Rows are points. Each copy is the shape, with its points in the same order, stretched, turned, moved and blurred by noise. Some copies are also mirrored. Which?

Shape (9 x 3):
[[  6  37 -40]
 [ 12  25  13]
 [  5  19  20]
 [ 20 -25 -34]
 [-19   7  66]
 [ 40   5  77]
 [-64   3 -37]
 [ -4 -27  30]
 [-41 -11 -46]]
Copy 1 (9 x 3):
[[ 41  -3 -30]
 [  8  47  -6]
 [ -9  49  -2]
 [ 20  -4  49]
 [-52  56   7]
 [-38 115  30]
 [ -9 -73 -22]
 [-32  28  49]
 [  5 -77  14]]
Copy 1 is: only turned
Copy 2 (9 x 3):
[[-23  34  41]
 [ 18 -13  21]
 [ 11 -25  18]
 [ -2  21 -37]
 [  9 -73  13]
 [ 59 -65  31]
 [-77  10 -32]
 [ -3 -36 -38]
 [-65  24 -49]]
Copy 2 is: only turned

Shape (9 x 4):
[[-10  25 -39 -85]
 [ -8  21  17 -63]
 [ 33  45 -55   2]
 [-39   9  41 -81]
 [ 60 -21   5 -33]
 [ 17 -24 -30  15]
 [  6  38 -22 -10]
 [-47  10  17  17]
 [ -6  27 -14  -5]]
Copy 1 (9 x 4):
[[ 53 -93 -27 -47]
 [ 29 -46  21 -32]
 [  7  -7 -70 -44]
 [ 20 -81  61 -16]
 [ 47  40  -9 -32]
 [  8  29 -37  18]
 [ -8 -18 -23 -25]
 [-36 -15  33  34]
 [-13 -16 -19 -13]]
Copy 1 is: only turned
Copy 2 (9 x 4):
[[-54 -31  41 -60]
 [-48 -40  -2 -35]
 [ 14  41  15 -74]
 [-73 -65  -2   0]
 [ 31 -44   2 -70]
 [ 46  13  41 -14]
 [-11  16   7 -39]
 [-15  18  10  50]
 [ -9  16  14 -17]]
Copy 2 is: mirrored
Copy 3 (9 x 4):
[[ 29 104   4 -58]
 [  4  46  44 -44]
 [-45  75 -45 -19]
 [ 30  39  82 -38]
 [-25 -29 -37 -67]
 [-14  -3 -46  -4]
 [-30  61   3 -12]
 [-10  22  52  40]
 [-23  49  10  -2]]
Copy 3 is: mirrored

Shape (9 x 6):
[[  -4   61  -23   -8   63  -20]
 [  32 -106   -6  -13  -24  -11]
 [ -25  -32    5   52   40   -7]
 [  46   45  -20  -10    0   22]
 [  23   40  -13   -8   -2  -13]
 [   7   28   -3  -29  -16   30]
 [  25   68  -25   11  -37    1]
 [   9   53  -77   24   -9   20]
 [ -71   64   17  -25  -34  -18]]
Copy 1 (9 x 6):
[[-19  18 -28 -62  63 -19]
 [ 47   0  -4  92  29 -13]
 [-43  10 -17  48  37 -52]
 [ 23   3 -26 -49 -16   3]
 [ 10  -7   2 -49  13  -3]
 [ -2   3  -5 -21 -25  38]
 [  9 -45   0 -78 -35  -3]
 [-10 -56 -67 -50 -16 -15]
 [-55 -36  63 -64  -7  44]]
Copy 1 is: only turned
Copy 2 (9 x 6):
[[-33 -24 -61   6   1  67]
 [ 35  30 119 -63  24 -10]
 [ -1   0 -23 -18  49 -28]
 [-16  43  -4  23 -64  63]
 [ -2   2  -7  11 -41  56]
 [-43  23  23  23 -41  25]
 [ -4   7 -28  23 -89  45]
 [-31  12 -60 -35 -92  28]
 [-47 -74  -4  49   3  -7]]
Copy 2 is: mirrored

Shape (14 x 8):
[[-13 -43   0  21 -41 -24  26 -24]
 [115  28 -34  14  -4 -43 -50  20]
 [ 24  44 -96  -7 -17 -49  -4 -33]
 [-20  49  13 -17  11 -26 -34  -2]
 [ 65   3 -27 -54  -9  15  47 -20]
 [-29 -12 -46  36  19 -35   9  72]
 [-56  15 -30 -19  25  -7  14 -26]
 [-68 -50  12  19  37 -62  -3  28]
 [ 16 -20 -61  43 -14   3  80 -43]
 [-45 -44  -5 -12  18  16  -9 -46]
 [ -4 -10   4 -42  15 -25 -21  -2]
 [ -5  18  77 -66   1  -9  -1  23]
 [ 34 -22  22  12  46 -52  42  -1]
 [ 36  50 -38  38  34 -55 -12 -14]]
Copy 1 (14 x 8):
[[  66   -9   25    4  -38  -32  -19  -10]
 [  54  -61   57 -105   48   11   12  -26]
 [  55   26   13 -104  -15   26   -6  -55]
 [ -49   -4   12  -42  -11   18   -1    4]
 [  77    6  -51  -49    4   34    5   30]
 [   0  -40    2    0  -33    1   53  -64]
 [ -14   40  -46  -19  -37    6   16  -18]
 [ -14  -35   16    2  -74  -48   49  -22]
 [ 119   44   -5    1   -4  -10   15  -38]
 [   3   14  -48    6  -20  -48  -13   -2]
 [  -9  -23  -22  -39  -28  -10    8   21]
 [ -43  -34  -17  -10  -34   31   -1   75]
 [  57  -15   30  -32  -11  -19   65   26]
 [  22   11   55  -77   19    4   36  -38]]
Copy 1 is: mirrored
Copy 2 (14 x 8):
[[ 41 -30  -8  21 -24 -28  50  -9]
 [ 84  79 -51  35  74  30 -71 -58]
 [ 79  61  16  37  42  56  47   8]
 [ 12  53  58   1  51   4 -23   4]
 [ 17  52 -71 -19 -12  23  47   0]
 [  3 -36  -6  38  75  19  -9  38]
 [ -7   6  51  -6  14  45  47  24]
 [ -2 -67  35 -13  76 -11  19  -7]
 [ 13 -17 -29  71 -34  37 105  -5]
 [ -3 -32  40 -25 -35  31  44 -10]
 [ 26  21   9 -43  30  11   5 -10]
 [-21  48  -6 -57  24 -47 -21  15]
 [-16   4 -32   8  72 -11  51 -58]
 [ 26  57  19  57  86  35   3 -47]]
Copy 2 is: mirrored

Shape (13 x 9):
[[  47   13  -21  -41    4  -37  -17  -10    6]
 [   9  -27    0   -9    8   77   75    3   19]
 [ -15    5   23    3  -12   45  -33  -45  -29]
 [ -65    4   12  -14   -5   58   42   -2  -22]
 [  36  -25   13   48  -95   40   22   39   52]
 [ -47   -6  -12   25   34   -5   13  -18  -63]
 [   3    6  -67   17   42  -15    5  -64   62]
 [  53   -7    4   -3 -116  -23   -4   19   23]
 [  24  -17  -83  -13   68  -26    0   18   28]
 [ -30   19  -55   -9   14   41  -11    7   -9]
 [ -28  -28   61  -16  -80   -9  -30   35   15]
 [   4   41   64   21 -101   -1   20   63   28]
 [ -17   10   31   16   35   41  -29  -18  -25]]
Copy 1 (13 x 9):
[[ 58 -32 -11  19  16 -25   3 -66  20]
 [ 68   7 -11 -32 -10  40  -8  39 -41]
 [ 21  14  35  17  45 -10 -41 -12 -45]
 [ 26  20  -1 -33   8 -48 -20  41 -87]
 [  1  57 -43  27 -52  48 -32   2   6]
 [  3 -50  47 -19   4 -68  39  30 -59]
 [ 93 -12  83 -26  -9 -19   0 -34  44]
 [ -4  48 -57  55 -43   9  -3 -71   5]
 [ 85 -89  27 -24 -43 -35  11 -19  36]
 [ 69 -22  20   1 -21 -66 -34   9 -39]
 [-58  44 -54  -1   9 -25 -49 -45 -37]
 [-44  71 -97  29  -4 -31 -26  10   1]
 [ 17 -21  26   2  54 -18 -35  25 -25]]
Copy 1 is: mirrored
Copy 2 (13 x 9):
[[ 24  28 -11 -56   9 -13  26 -32   3]
 [-37   5 -28  34   1  -5  11  42  44]
 [ 17 -12  -7  -7  17  55 -59  15 -41]
 [-42 -28 -13  -1 -14  34 -27  57 -32]
 [ 31  -1  33   3  71  22  19  83  79]
 [ 23 -37 -19  -6 -44 -20 -23  35 -45]
 [ 23  44  21   7 -66 -23  -3 -22  66]
 [ 49  20  14 -69  64  36  24  57  44]
 [ 14  10  -3 -22 -41 -97  34 -41  64]
 [-19  -9  15 -21 -13 -17 -36  27  -5]
 [ 18 -52   3 -61  55  74  20  16  -6]
 [  7 -19  53 -23  79  56  50  76 -13]
 [ 10 -29   3  20  16  18 -31 -10 -47]]
Copy 2 is: only turned
Copy 3 (13 x 9):
[[  37  -36    2   -4   38  -34  -44  -30  -17]
 [  37   52  -19  -33  -21   17    9  -62   77]
 [  14   18  -46   16   36   69  -28  -19    3]
 [  -1   49  -39  -50   26   28  -15   -4   74]
 [ -50   34   25   26  -75   41  -66  -64    6]
 [  19    5  -21  -34   43    8    4   80    3]
 [  16  -38  -82  -16   -8  -26    6  -25   -6]
 [ -24    8   30    7  -20   19 -116  -41  -35]
 [  35  -43  -15    3   -7  -77   -3   20   15]
 [  12   29  -49    3   18  -23  -30    2   45]
 [ -63  -40   34    5   -5   70  -87  -24   28]
 [-107   15   57    1   -8    6  -63  -56   15]
 [   5    1  -22   33   41   35   18  -12   24]]
Copy 3 is: only turned

Shape (17 x 11):
[[-33 -14 -32  31  52 -35   7 -40  28 -15 -47]
 [-14  57   3  33  -7  20  55 -44  40  -1  34]
 [ 46 -41  -6   1 -34   8  35  14 -26 -39 -63]
 [  4  32  11  -6 -18 -43 -34  57   4  71  15]
 [-61 -16   7 -30  29  19 -13  16  17 -40  16]
 [-43  12 -45  -8  10 -25 -13  -1 -54 -28 -37]
 [ 23 -22  27 -21  22  -5 -35 -35 -44 -28  43]
 [  0  17 -57  57 -37 -71  53 -48  40   4 -10]
 [-21  64 -20 -40  15   2 -38  -3  14   1   3]
 [-45  17 -23  64 -13 -61 -25  44 -70  58 -23]
 [ 10 -33  49   1  -2 -66  44  16  38 -38 -38]
 [ 10 -30  36  52 -46   6 -38 -54 -21  72  39]
 [  2  39  31  11  -7 -70 -33 -28  34  48 -48]
 [  4   6  46 -39 -21 -58 -34  27 -42 -29  43]
 [-41  -2 -50 -38   1  20 -37   1  37  52   9]
 [ 13  14  22  49  36  29  16  27   3  36 -31]
 [ -7  16  11 -21  31  37  53 -21  11  71 -42]]
Copy 1 (17 x 11):
[[-13  83  18   5 -32 -28  19   8 -47 -48  17]
 [ 38  80 -28  37 -17  38  17  35  22   8   0]
 [  6 -11  36  70 -55 -34  19 -76   4 -32  14]
 [-46   5  40 -19 -29   5 -10  23  15  64 -46]
 [-13  10  17 -10  32  -3 -18   6 -25   3  71]
 [-38  24 -16  13 -26 -59 -29   0  -6   9  62]
 [ -6 -41 -11  13  39 -65 -30   2 -36  17 -13]
 [-14 102 -25  69 -51  36  27  50  17 -65 -40]
 [ -2  56  17  -6  -3 -37 -52  34  21  37  15]
 [-84  17 -19 -10 -68 -10   8   7 -31  44   5]
 [  1 -18  83  71 -35   7  42  28 -25 -54  12]
 [ -7 -25 -45 -46 -39  13  -2   2 -16 -17 -81]
 [  6  19  61  -6 -69 -25  -2  69 -19 -25 -46]
 [-27 -64  19  37  20 -34 -32  31 -15  31  -6]
 [-38  51  -7 -64  -3   0 -26  -3  38  -1  -8]
 [  8  43  39 -16 -49 -11  35 -41 -33  45  -6]
 [ 28  22  20 -45 -47 -23  57 -22  53  20   6]]
Copy 1 is: mirrored
Copy 2 (17 x 11):
[[-87  11 -63  23 -18  42 -53 -48   7 -27   7]
 [-17  17 -54   0  67 -26  37 -62  26 -13   0]
 [-47  -5  56 -15 -16 -64 -63  44  74   0  18]
 [  3  34 -22  16  43  48  23  68 -65 -27  -4]
 [-51   9  -6  25 -70  15  42 -13 -19 -11 -22]
 [-49   9  22  56 -52   5 -23 -14  14 -68   3]
 [ 54  -9  24  -4 -52   5   1  -1 -20 -15 -51]
 [-47  27 -52 -32  47  20 -24 -67  69 -55  52]
 [-20  18 -32  40  15  45  30  13  -6 -36 -67]
 [-38  31   3  81  -4  25 -35  13 -54 -58  76]
 [-58  57 -39 -54 -17 -46 -11  27  12 -16  32]
 [ 56  18   3   0  33  57 -27 -34 -18  49  -7]
 [-30  79 -84   3  60  66 -25  18 -16  -6 -28]
 [ 47  38  25 -12 -54 -17  45  53 -28 -55 -14]
 [-43   9  -9  21  10 113  14 -23 -22  -4 -54]
 [-50  -4 -37  46  50 -28 -38  39 -37  23  13]
 [-58  28 -31   5  92   2 -31 -25 -48   8 -49]]
Copy 2 is: mirrored
Copy 3 (17 x 11):
[[  25   -5   57   29  -56   52  -37  -29    7  -99   -9]
 [ -57   -5   16  -33   18   89  -21   -3   -2   43   27]
 [  50  -29   90   24   19   -6   82   27   91   -5  -22]
 [  31    4  -50   48   51  -39   -5   44  -36  -17   -9]
 [ -35  -48  -17   40  -77   20   -3  -26  -20  -11   -2]
 [  56   17   -4   51  -70   23   42  -36   25  -50   18]
 [ -58    9   30   10  -45  -35   29  -31   19  -17   45]
 [  52   36   78    6    9   80  -46   62   16  -36   52]
 [  -5    4   -5   23  -14  -13   -6  -39  -62   16  -18]
 [ 115   24  -77   41  -12   11   11   -7   35  -85   27]
 [ -19  -34   69   99    4   24  -24   39   62  -30    1]
 [ -10   50  -23 -102   22  -28    0    9   28   -9    8]
 [  13   52   32   20   15  -30  -74   -7   -9  -49  -44]
 [ -22    6  -14   89  -27  -52   17    4   13   17   72]
 [  10    9  -38   -5  -25  -17   -1   19  -68   -6  -47]
 [  13  -62   -3    3   42   47   12  -40   21  -49  -41]
 [ -62   12   -1   -4   51   51   44  -26   18  -29  -94]]
Copy 3 is: only turned
Copy 4 (17 x 11):
[[ -41   11   24   30   54  -81   36  -26   15  -41   48]
 [   1  -65    1   57   -2  -44   73   38   38   23    9]
 [   7   25   24    2   -8  -65   -4  -44  -25   38   -5]
 [ -50   -2  -54  -84  -28   15   12   12   28   -7  -31]
 [  -6   49   45   44  -26  -12   47   10   49  -55   31]
 [ -28   57   -9    9  -24  -39   40  -35    8   15   91]
 [   3   35   18   19   23   63  -16   26    7    6   48]
 [ -53  -61    3    1   48  -81   26  -26   58   74   24]
 [ -24    9    9   -2  -48  -13   21   32   11  -29   59]
 [ -67   43 -100  -35   -8  -20   50  -40   18   30   15]
 [ -72   21   67  -38   28  -58   31   -3    1   -5  -65]
 [  20   -3  -96    1   65    5  -13   46   38   53  -11]
 [ -74   12  -31  -67   45  -62   11   39  -10   -2  -14]
 [ -60   53   14  -43  -25   66    5   27   15   35    3]
 [  21    6  -25  -26  -15  -38   19   13   72  -41   43]
 [ -12  -13  -35   19   -5  -42   41   -2  -34  -45  -31]
 [  36  -17  -10  -37    3  -73   94    2  -31  -39    8]]
Copy 4 is: only turned

Shape (15 x 12):
[[-29  19  22  44  63   5  36  34 -41   5  25 -10]
 [  0  36 -31  43  18  53  18  -7  45 -69  11  20]
 [ -6   7  23   3 -15  41  59 -47   2 -66  13  -8]
 [ -8 -62  -4 -16  21  17  62 -34  18 -16  38  55]
 [ 61  35  27  21 -21   2   3  20 -31 -19  43   4]
 [ -6  -4 -32  27  -9  38  69 -10 -44 -47 -54  20]
 [ 39 -54 -31  42  51   5  -1  -4  54   5   9 -12]
 [ -7  34  26  18  11  34 -33  41 -18  33 -52  57]
 [  9  24 -30  15  15 -30  23 -23  33  24 -28  -2]
 [-16  20  29  -9 -13   4  19  16  -1  -6  44 -29]
 [  8  28 -31 -41 -20  26  -3 -38 -35 -22 -58  63]
 [  5  31   8   3  46  64 -11  48 -15  22 -13 -13]
 [ 20  25  24  10 -18  40  10 -56 -47  25  37 -24]
 [ 43  43  46 -25  -6  38  34 -39  37 -12  20 -12]
 [-41 -23   8 -12  60  58 -15 -54 -38 -57  -7 -33]]
Copy 1 (15 x 12):
[[ 53   3  16  -1  -5 -46  29  21 -34  21 -82  43]
 [  3  39  59  -6 -19 -43  -6 -15   0  -7 -44  93]
 [-22  32  44 -43 -36   2  52 -17 -48  19 -18  48]
 [-43   1  66  20  18 -14  52  19 -47 -44   7   6]
 [-20  -6 -47  14 -32   7   9 -34  -5  -5 -66  60]
 [ -8 121  42 -29  46  40  52 -32  -9  -3 -44  42]
 [ 18  26   7  43  15 -82 -33  -3  -1 -30  25  17]
 [-24  14  -8 -33  45  21  29   8  74  13 -90  23]
 [ 13  43  27  29  -2   0 -13  32  54  24   7  17]
 [ -7 -36   3 -14 -33  -3  -9  14 -40  35 -41  45]
 [-33  37  31 -22  47  93  69 -14  71 -16 -14  53]
 [ 17  15 -29 -19  27 -13  14  22  17  31 -57 100]
 [-29  -4 -15   2 -34  12  61 -55 -16  84 -14  32]
 [-63   8 -22 -16 -68 -11  44  31  13  38 -12  62]
 [ 44 -19  18 -84  13 -33  58 -24 -27   8  14  66]]
Copy 1 is: mirrored
Copy 2 (15 x 12):
[[   0  -14 -117  -11    9   12    8   31  -11   45  -29   35]
 [ -40    3   -6   12  -53  -38    3    9   81   66  -29   -6]
 [ -27   26    8    4  -48   43   30   24   39   68   14  -28]
 [ -76   19   -7  112  -21   28   23   23   33   44   -4    8]
 [  -6  -44  -46  -39   44   59  -19   11   61   45  -24   20]
 [  64   30  -26   15  -41   38   17   43   61   34  -17   15]
 [ -70  -26   -7   66   33  -42   16   -3   36   31 -100  -11]
 [  23  -68  -53   -9   11  -41   22   31   38  -54   22   37]
 [  -8  -25   28   21   -2  -20    1  -12    0   -2  -71   38]
 [ -23   -6  -41   -6   17   33    2  -17    0   30    2    5]
 [  21   26   36   -2  -20   12   17   32   72  -50   10   46]
 [ -24  -14  -75  -40   36  -45   58  -13   50  -24  -24   27]
 [ -16  -16  -10  -27   67    6   42   19   34   41    8   37]
 [ -80  -24   39  -28  -13   19   60  -23   44   29   -8  -10]
 [ -52   71  -35  -16   -9  -16   64   58   17   13    3  -33]]
Copy 2 is: mirrored

Shape (16 x 12):
[[ 38   3  27   9 -65 -16  22  18  38  -5 -39  25]
 [-41 -13  14 -34  19  -5   1 -23  29  59  14  -6]
 [ 31  45 -18   1 -37  37 -14  41  50 -10 -18  16]
 [  2 -52  39 -29   3  11  25 -14  45  21  -9  52]
 [-42 -47  10   9 -57 -17   5  50 -52  32  36 -33]
 [ 39  66  50  -6  -3 -51  11  15 -38 -24  43 -52]
 [ 39  27 -12  32 -42  13 -56  48  43  54  49  40]
 [-50  -6   7  26 -57  12  -1 -30 -56 -35 -20  39]
 [ 35 -11  15 -47 -17  14  23 -44   5 -10 -38  -8]
 [ 35  42 -63 -30  21  22 -51 -30 -26  50  14  40]
 [ -6  10  48  23  22  -6  44  34   2  31 -44  43]
 [ 19 -39 -48  44  50 -48   0  -8  -1  -9  18   3]
 [-32  29   4 -25 -25 -42 -72   3 -48  18 -35 -34]
 [  3  49   6 -42  43 -46  16  12  11  -3  51  55]
 [-12 -40  53 -22 -31  32 -50   6 -40  52  58   5]
 [  3 -46 -40  28  25  57 -60  37 -30  58 -13  51]]
Copy 1 (16 x 12):
[[ 14  35  27  -4   5  13  59  49 -50 -34  -1  12]
 [ -5   9  -3  -6  -4  38 -22 -50  74  19  18  38]
 [-13 -19  28  31  22  39  21  25 -48 -52 -25 -29]
 [ -7   7  33 -34  16  -8  36  11  40   4  30  11]
 [-35  83  20  13 -42  47 -26 -50  10  18  28 -16]
 [  5  37 -42 -35 -27 -25 -15 -63  -7 -86  39  11]
 [-18  18  92  85  41  73 -40  10 -16 -53  11  -5]
 [-21  55  35 -31 -53 -31 -21 -24  -7  21 -34   3]
 [-21 -14 -31 -44 -22 -25  34  46  10 -27  12  26]
 [-42 -30   6  -5  27  15 -96  18  15 -29  11  28]
 [  6  47   0 -32  39 -30  30 -52 -25  21  14  22]
 [ 54  18 -16 -36  27 -28 -60  -4  -2   0  62 -42]
 [-23  70 -32 -23  -9  13 -73  -4  41 -26 -36  22]
 [ 20  -5  18 -71  37   7 -40 -60   4 -50  46  -1]
 [-83  41  53  32 -29  22 -52 -34  92 -21  26  19]
 [-60  27  40  34  57   4 -73  11  21  29   9 -29]]
Copy 1 is: mirrored
Copy 2 (16 x 12):
[[  17   -8  -87   24   18    4   -2   51    7    8   57  -10]
 [ -19  -53  -25  -16    3  -14    1   -4   36    4  -42   -3]
 [   1    6  -98    1   42  -13    4   12  -50   -6   31    5]
 [  -2  -22  -52   29  -24  -13  -22    9   43  -24    6   -2]
 [  23  -19  -24   -7  -36   66   11  -15   13   80  -24  -12]
 [   6  -25   12    3   77   36   -4   -1   24   43   58   36]
 [   5    3 -121   20   42  -19  -16  -18  -11   59  -31   24]
 [  64   29    7  -15  -39    7  -35   58  -18   23  -24  -21]
 [  25  -22  -28  -25   17  -10   -2   13   30  -38   55  -20]
 [  23  -26  -51  -43   32  -62  -68  -48   -5   17  -35   -1]
 [  21  -62  -43   50  -12    4  -39   25   -6   -4    7   25]
 [  16  -46   10   57    4  -49  -16  -47    8   48    9  -37]
 [  21  -34  -15  -21   50   37  -24   22    1   26  -34  -49]
 [ -49  -24   -8   13   25  -30  -75  -11   11   28   11   36]
 [  33    8  -37   -8   -3   46  -18  -34   52   34  -65   17]
 [  54  -29  -72   30  -28  -13  -53  -66  -28   17  -74  -20]]
Copy 2 is: only turned
Copy 3 (16 x 12):
[[  24   10  -21   28  -25  -18   50   13   69   37  -55  -11]
 [  21   17    0  -63  -20   40  -20   23   14   10   -6    7]
 [  -6   15   -7   61   -5   -6   31   36   27   30   -9   31]
 [  35  -16    5  -50  -28  -18   38   15   70    8  -44   29]
 [  -2  -42   33  -52  -22   88   20  -34   34   26  -36  -62]
 [  60   33   46   34   73   -8  -11   27  -22   47  -34 -103]
 [  24  -11   -8   12  -59   14   43   33  -16   49   44  -10]
 [   4  -42   -7   38  -30   49   -9  -13   52  -54  -79  -10]
 [  13   27   -3   10   38   -8   30    3   44  -29  -58   16]
 [ -13    4  -44   -4   15   35    3   50  -57  -51   65   17]
 [  37  -19  -36  -28  -18   23    4   74   26   52  -72   -9]
 [  -4  -67  -19  -55   31  -21  -15  -21   -6   15   54  -28]
 [ -51   47   -3  -17  -28   26  -60   16  -34  -30  -50  -42]
 [  44    5   19  -13   39  -25   -6   79   17   16   42  -49]
 [  29  -17   55  -45  -52   55   27   -4  -12  -18  -48  -27]
 [ -51  -71  -32  -59  -58   52   16   31  -40  -28    5   40]]
Copy 3 is: mirrored
Copy 4 (16 x 12):
[[ 28   6  45  -9 -38 -27  14 -27 -37  80 -53  13]
 [ 34   6   2 -41  21 -22  16  27   8 -12  79  36]
 [ -5  17  29 -15   4 -11 -31 -12 -69   7 -65 -12]
 [ -4  -3  50   0  12 -24  27   8  -1  39  30  98]
 [110 -48  -8   3 -14 -95  73   1   1 -41  -3 -23]
 [ 40  67 -39   7 -63 -20  19 -33  56 -23 -35 -93]
 [ 26  15  40  20 -29 -67 -51  34 -24 -28 -28 -10]
 [ 13 -56  -3  61 -21 -15  50 -14 -19  30  -3 -37]
 [ 18  12 -10  -4   9  10   8 -79  -3  55  -5  37]
 [-13  25 -35  56  50 -45 -56 -26   2 -12   7  -4]
 [ -7 -28  64 -28   1 -67  47  38  16  48 -21   7]
 [ -2   1 -72  28 -23 -25  10  43  -6  48 -55  42]
 [117   9 -11  12  48  -8  -2 -26  12  -5   0 -74]
 [-50  84 -11  41   2 -34  14  34  12 -22  18   9]
 [ 83 -19  34  41  10 -61   9 -14  58 -75  50   0]
 [ 28 -69  34  42  73 -82 -23  32  -3 -22 -40  40]]
Copy 4 is: mirrored

Shape (15 x 12):
[[-30  41   8 -27   0 -16  -2 -25  35  25 -17 -26]
 [ 15  -2   1   5  16  11  27  44   7  23  -7  22]
 [-15   2  17 -11  18  29  22 -10 -25  -5  -6 -46]
 [-30  34 -20  -5 -15  26 -29 -11   9  -1 -61  16]
 [ -2  37 -37  10 -30   9  40 -20   5  -4 -41  19]
 [ 18  10  10  17  21   9  26  30   9 -25  11 -24]
 [ 29  14  32   2 -39  26 -25  -2   9  56 -21  27]
 [  0 -28  35  51 -39 -33 -31 -25 -38  28 -12 -51]
 [  9  39 -22  12 -18 -32 -12  31 -48  -3   5 -12]
 [-16 -34 -22  31  37  -9  31 -31 -21  24  -2 -48]
 [ 17 -12   4 -13  -4   2  -9  39 -18  -9 -14  13]
 [ -1 -11  40  14  11 -17 -17   1 -23  12  10  17]
 [-35 -15 -11  -1  -5  23  -3  31 -17  -1  17   8]
 [-13 -29  -8 -30  21  23  41  44   0 -19 -13  27]
 [ 25 -34 -33  -4  14 -17  -8 -33  23 -15  -2  21]]
Copy 1 (15 x 12):
[[-13 -44  -5 -71  13  -5  35  16 -22  25   8   3]
 [-10   4  -4  16   1 -23   6  -5  20  15  31 -11]
 [ -3  17  14 -18  12 -13   7 -18  -7  -9   9  55]
 [-50 -38 -14 -43 -36  28  40  10  16  14 -12  -2]
 [-28  24 -22 -49 -29  42  26  -7 -11  32 -49 -15]
 [ -1  17   4  19  20   6   6 -27 -12 -15  39  17]
 [  2 -38   5  -2 -37  10  25  25  17  63   2  -8]
 [ -7   6  60  -2  27  24 -27  51 -14  14   5  36]
 [-20  -7  38  23  28  20   7   1   0 -17 -25 -20]
 [-25  45  28 -41  43 -12 -32   2  -4  22   2  39]
 [-19 -26  -6  47   9  -5   1   6  27  -6  13  -1]
 [-10 -24  37  27  -5 -22 -31   8 -16   2  30   9]
 [ -5 -11  11   1   9 -21 -26  -2  35 -32  19   4]
 [-16   2 -41  18   3 -38  -9 -13  28 -16  24   8]
 [-44 -28 -24  -9  14  23 -35  -2  10  41  -3  -5]]
Copy 1 is: only turned
Copy 2 (15 x 12):
[[-49 -12  14   1 -12  11 -37  -1  42 -20   5 -45]
 [-17  45  21  45  18  -7 -43  29 -47   9  26 -13]
 [-44 -23  14 -26  -4 -12   8   4  -1  38  39 -50]
 [-21  15 -33 -56 -22  25 -16   0 -23 -56  22 -12]
 [-55  18 -47 -21  27 -47  11 -12 -13 -30  25 -15]
 [-13  32  28  34  20 -15  15 -15  -8  39  29 -31]
 [-16  22 -28 -13  11   8 -28 121 -19 -44 -24  -2]
 [ 48 -55 -27 -32  53  -8  -6  71  40   9  -3 -10]
 [ 51  -5 -26 -17  13 -46 -39 -33 -21   1 -12 -66]
 [-24 -29   4   6  38 -28 -28  -4   5  79  23 -16]
 [ 17   4  13   9  -5  16 -18   4 -56 -17   4 -21]
 [ 20 -29  25   6 -23 -19 -34  51 -20  -3 -12  -6]
 [ 21 -21 -24  14 -17  16 -39   7 -36 -10  46 -35]
 [-37   3  33  36 -12  20 -19 -24 -68 -15  48 -15]
 [-17 -17 -17  44   2  11   6 -24 -49   6 -52  27]]
Copy 2 is: mirrored
